Each point is reached from the start by the listed moves, each made once or not at all, plus a little noise. Say if it took an odd or an even number of moves. Then give how often each move was made.
In the rows, 128 means zero.

Moves:
(1): [195  53 150 171]
(2): [ 88 149  98 107]
Start: [129 127 119 146]
Points:
[155  77 106 168] -> even (1, 1)
[202  61 141 184] -> odd (1, 0)

Moves:
(1): [180 135 173 174  90]
(2): [140  95  99  60 119]
(3): [ 86  91  89 162  91]
(4): [131 219  98 138  90]
Start: [163 137 132 113 164]
Points:
[223 107 153  89 114] -> even (1, 1, 0, 0)
[172 105 138 189  98] -> even (1, 0, 1, 0)
[187  74 106 128  78] -> odd (1, 1, 1, 0)
[183 162  79 135  41] -> even (1, 1, 1, 1)

Moves:
(1): [143 140 107 198 170 130 190 136 120 133  88 109]
(2): [115 144 179 131 153 132  88 182 161  50  83 150]
(3): [101 157  90 123  91 148 185 109  68  14 116 140]
(4): [114  71  88 141 142  55  57 178 196 146 126 105]
(5): [ 85 174 186 121  93 145 113 110 185 104  91 119]
(6): [140 121 142 109 120 115 149 112 114 146 112  95]
(7): [115  90 172 119 112 148  96  40 154 132 138 143]
(8): [135 140 158 125 184 147 134 104 108  81 128 103]
(9): [ 99  87 143 116 108 136  94  88 128 135 189 105]
Start: [122 118 144 159 145  97 146 112 123 145 153 109]
Points:
[ 98  44 127 229 234  55 110 105 167 126 173  22] -> even (1, 0, 0, 1, 0, 0, 0, 1, 1)
[108  68 170 159 180  14  66 196 206 102  93  73] -> odd (0, 1, 0, 1, 0, 1, 0, 0, 0)
[135 104 196 219 225 136 182   8 121 108 121  77] -> odd (1, 0, 0, 0, 0, 0, 1, 1, 0)

Moves:
(1): [137 133 126 135 127 127 120 128 127 133 104  98 129 125 129]
(2): [132 111 112 166 163 147 166 122 140 118 144 153 150 144 162]
(3): [151 134 122 127 122 153 146 113 148 102 114 121 157 171 121]
(4): [116 128 136 124 136 138 110 100 125 131 139 127 144 139 155]
(5): [132 138 134 107 132 144 102 104 140 129 162 105 133 140 133]
(6): [141 107 138 118 134 123 131 100 130 131 136 139 118  97 185]
(7): [126 142 132 137 127 132 131 146 112  94 120 127 139 101 118]
(8): [146 127 143 110 123 132 118 136  98 139  96 118 111  95 116]
(9): [129 144 116 118 114 130 118 138 107 126 129 135 113 124 115]
(10): [117 116 129 140 118 129 131  96 103 122 155 111 125 136 134]
(11): [132 103 130 118 129 146 126 114 142 130 125 125 126 137 164]
(12): [178  88 152 113 127 113 112 122 125 112 108  99 154 106 164]
(13): [126 115 122 140 119 140 111  90 120 121 149 116 139 130 125]
(14): [106 131  92 133 129 129 142 116 109 110 140 128 128 137  99]
Start: [148 131 131 119 140 150 131 106 133 119 134 134 140  89 147]
Points:
[143 139  69 148 165 211 172  56 124  63 162 158 195 164 162] -> odd (0, 1, 1, 1, 0, 0, 0, 0, 1, 0, 0, 0, 0, 1)
[132 152 108 106 115 201  63   8  26  72 173  49 147  65 121] -> odd (1, 0, 0, 1, 1, 0, 1, 1, 1, 1, 0, 0, 1, 1)
[141 139  70 168 152 220 160  39  97  25 173 146 213 141 148] -> odd (0, 1, 1, 1, 0, 0, 1, 0, 1, 0, 0, 0, 1, 1)
[162 106 109  79 133 166 123  70  81 115 119 139  94  39 187] -> odd (0, 0, 0, 0, 0, 1, 0, 1, 1, 0, 1, 0, 0, 1)
[163 105 162 122 128 175  88   7  52  95 136  74 149  15 213] -> odd (1, 0, 0, 1, 0, 1, 1, 1, 0, 1, 0, 0, 1, 0)
[151  79  90 145 164 202 155  41 105  97 146 132 155  95 173] -> odd (0, 1, 0, 0, 0, 0, 0, 1, 0, 0, 1, 0, 1, 1)
